Each row is a point. Two turns around zero, p and q, are shown by what they do to some points. Write where each new point lands after one turn and then the other. Backwards means that the second turn is done in reverse. Each puzzle has new turns, and all numbers are rounded.

Turn p:
[10  5 53] => [-14  47 -23]
[-30  -4 -43] => [  2 -52   4]
[ 12 -23  12] => [-19  15  15]
[-37  -1 -55] => [  7 -66   4]
[26 17 44] => [  6  51 -15]
[ 20   5 -12] => [17  4 16]
Turn q:
[-15  39 -39] => [ 27  -6 -50]
[42  0 58] => [-43  49  28]
[ 41 -15  17] => [-3 35 31]
[ -5 -18 -24] => [ 24 -16   9]
[-17   5   7] => [-12 -12  -8]
[-45 -11 -20] => [  8 -49 -10]
Where do these land?
q, then p: [-38  11  27] => [-29 -38  -2]
p, then q backwards: [-15   3 -18] => [-21  -7  -9]
p, then q: [14 17  4] => [ 6 21 -7]
q, then p: [ 69 -50 -13] => [ 22  78 -31]
p, then q: [-29  19  -1] => [32 -9 11]

Turn p:
[ 20   7 -19  27  14  15] => [ -3  12 -28  25  12 -14]
[ 40   0  40 -45  41   9] => [ 21   9  62  19   9 -47]
[ 30  15  24  -8 -20 -21] => [ -6 -27  27  30 -14   4]
[-47 -11 -18  29 -43  27] => [-25  28 -34 -25  -7  53]
[  9  26  39 -12  21 -20] => [-17 -22  34   3 -11 -35]
[ 43 -22  -1  -8  21 -22] => [ 28 -23  13  25  31 -16]
[-44 -57 -34  44  32  10] => [ -1  20 -51 -48  64   7]
[-51  28 -48   1 -48   0] => [  0   2 -50 -29 -55  40]
[  0  12  16 -29 -17   3] => [  4   2  28   0 -26   7]
Turn q:
[12 15  3 17 38  1] => [  6  22 -33  -9 -19   9]
[ -7  60 -17 -14 -50  19] => [-12  16  38   9 -17 -69]
[-24   6  29  44   2 -43] => [ 29   8  20  20 -41  43]
[ 40 -34  -1 -10  36  39] => [-16 -18 -51 -44  23   6]
[  7 -21  19  37 -17  27] => [-16 -36   5 -24 -30  13]
[ 42 -31  47 -16  29 -27] => [ 52  -7 -19 -42  25  35]
[-35  43   0 -30 -26  16] => [-22  35  45   5   5 -34]
[-16  -6 -32 -18 -17 -46] => [19 -4 13 53 26 -5]
[-18 -33 -48 -10   6  14] => [-39 -18 -19  30  30   2]
Where do these land?
q, then p: [ 14   0  49  32 -29  49] => [ 24   2  56 -25 -20  46]
p, then q: [-16  26  24   4  18 -13] => [10  2 30 19 18 19]
q, then p: [ 30  29  36  34   2 -32] => [ 17  -5  18  58 -19  29]
p, then q: [  3 -30  -9 -42 -29  37] => [  3  11  -4 -52 -24 -40]
p, then q backwards: [ 17  25 -33  -1  37 -22] => [ 48  15 -34   4 -13  -8]
q, then p: [-24 -22  -4 -10  34  -7] => [ -8  36 -22  -5  -3 -22]
q, then p: [-55 -17 -44 -39  -5  24] => [-46   2 -22 -57  15 -36]
q, then p: [ 39 -39 -12  46 -49  -8] => [23 -5 11  4 62 57]
p, then q: [ -9  29  -5 -25  21 -28] => [ 31 -29  17  10  24   1]

Turn p:
[ 25  29  -4 -24 -64  29 -33  42 -46] => [ -1 -14  10 -34  41  -5  14 -59 -72]
[ 22  -1  23 -22  12  21 -21  37  -7] => [ 30 -13  14 -31  13 -34  -3 -18  -3]
[ -8  36  -5 -19 -25 -14  10  11  23] => [ -2  19 -12 -13  -1  30 -29 -29  -6]
[ 14  13   4 -10  -8 -11 -10 -38 -35] => [ 13  25  14   9  16  16  26  17 -29]
[ 22  23  51  34  24 -45  36 -57   4] => [ 40  18   4  49  25  39 -30  66  14]
[-30 -12  -8 -28  19  14  20  24 -42] => [  7 -31  11 -39 -42   6  22   8 -16]
[-25 -52 -21  43  25  39  45 -43  23] => [-46 -15 -36  36 -43 -32  -1  64  16]
[-17  22   3  44  22 -32 -52  21  42] => [-27   5  40   9  32   6 -24 -22  68]
[-48 -44 -23 -38 -56  30  -6  -4  11] => [-46   5 -64 -42 -13  -4  41 -18 -10]
[ 28  10 -13   4  32  10 -16 -12   6] => [  7  22  29  18  -5 -30  -6   3   2]
[ 19 -24  -8  15  19 -40  27  21  20] => [ 26 -22 -10  38 -22   7  -9 -13  35]
Turn q:
[-58  40  16  28  -7  29  -2 -32  -5] => [ 53  22  34  -3 -10 -33 -27  33  23]
[-30 -12 -20 -24  25  -5 -41 -19  38] => [ 19  17  27   1  60  -1  11 -33   5]
[ -5 -30 -32   2 -27  18   5  13 -31] => [  2  -9  17  -5 -47  19  14 -31   5]
[ 33  20 -21 -25  21 -21 -34 -30 -30] => [-11  48 -43 -23  12  -3  -8 -36   7]
[ 22 -22 -30  17 -31 -14  56  -9 -26] => [-39 -40  -1 -13 -53 -11 -20 -23  10]
[ 33  32  11  14 -35  44  34   9  40] => [  3 -24 -17  66 -26 -42   1  22 -14]
[ 14  -6  28 -54  -4 -18  11  14  11] => [  9 -34 -39 -13  25   6  15  -2 -29]
[ 37  20  36 -20  31  31  48  31  32] => [-15 -33 -44  30  13 -28  46  50   0]
[-11   5   7  28  28 -44 -32  53   6] => [-18  14   6  11  33  68 -15  29  11]
[-36 -47   5  35  -2 -20 -46 -30 -35] => [ -3  40  61 -49  -7  25 -20 -11 -19]
Where do these land?
q, then p: [ 24  18  10  -2 -21  -9 -12 -10  43] => [-11 -14  44  26   6   5  22   9  10]
q, then p: [ 12 -11 -13  26  13  27 -13   3   4] => [-10 -11  -4  -3  12  26 -30  15  -2]
q, then p backwards: [-20 -41 -26  17   8 -53 -52   6 -11] => [-30  73  -5  -4 -23 -33 -28  12  -2]
q, then p: [-25 -13 -32  29 -12  -2  73  -1   4] => [ -4  -8 -61  -9  31  -2  21  -4  53]
p, then q: [-45  43  53   0  36  24 -19  35 -12] => [ 33  -4 -27 -17  50  24  54   3 -47]
p, then q: [  7 -72   5 -13 -26   2  10 -27 -41] => [-45 -53  -4  -5 -40   5   7 -12  43]
p, then q: [ 13  29 -12  -3  -8 -24 -21  33 -29] => [ -3  17  -1 -31  -7 -41  14  18 -26]
p, then q: [ 22 -40   2 -36  -9  15  43  39 -11] => [-36 -13 -10 -14 -31   2  -8 -64 -18]
p, then q: [ 13  13  32   4  18 -16  10 -29   1] => [-14  16 -20  33   0  18  15  21   1]
p, then q: [ 29   1   4  -5 -63  -9  16 -22  13] => [-18  40   3  -1 -23 -10   1 -17  54]
q, then p: [-14  19 -22  -4   1 -13 -39 -77  49] => [33 49 63 22 25 20  3 29 37]
q, then p: [-18  53  -1 -12  63  58   3  50 -11] => [  2 -20 -22  36 -38 -15 -88 -39   7]
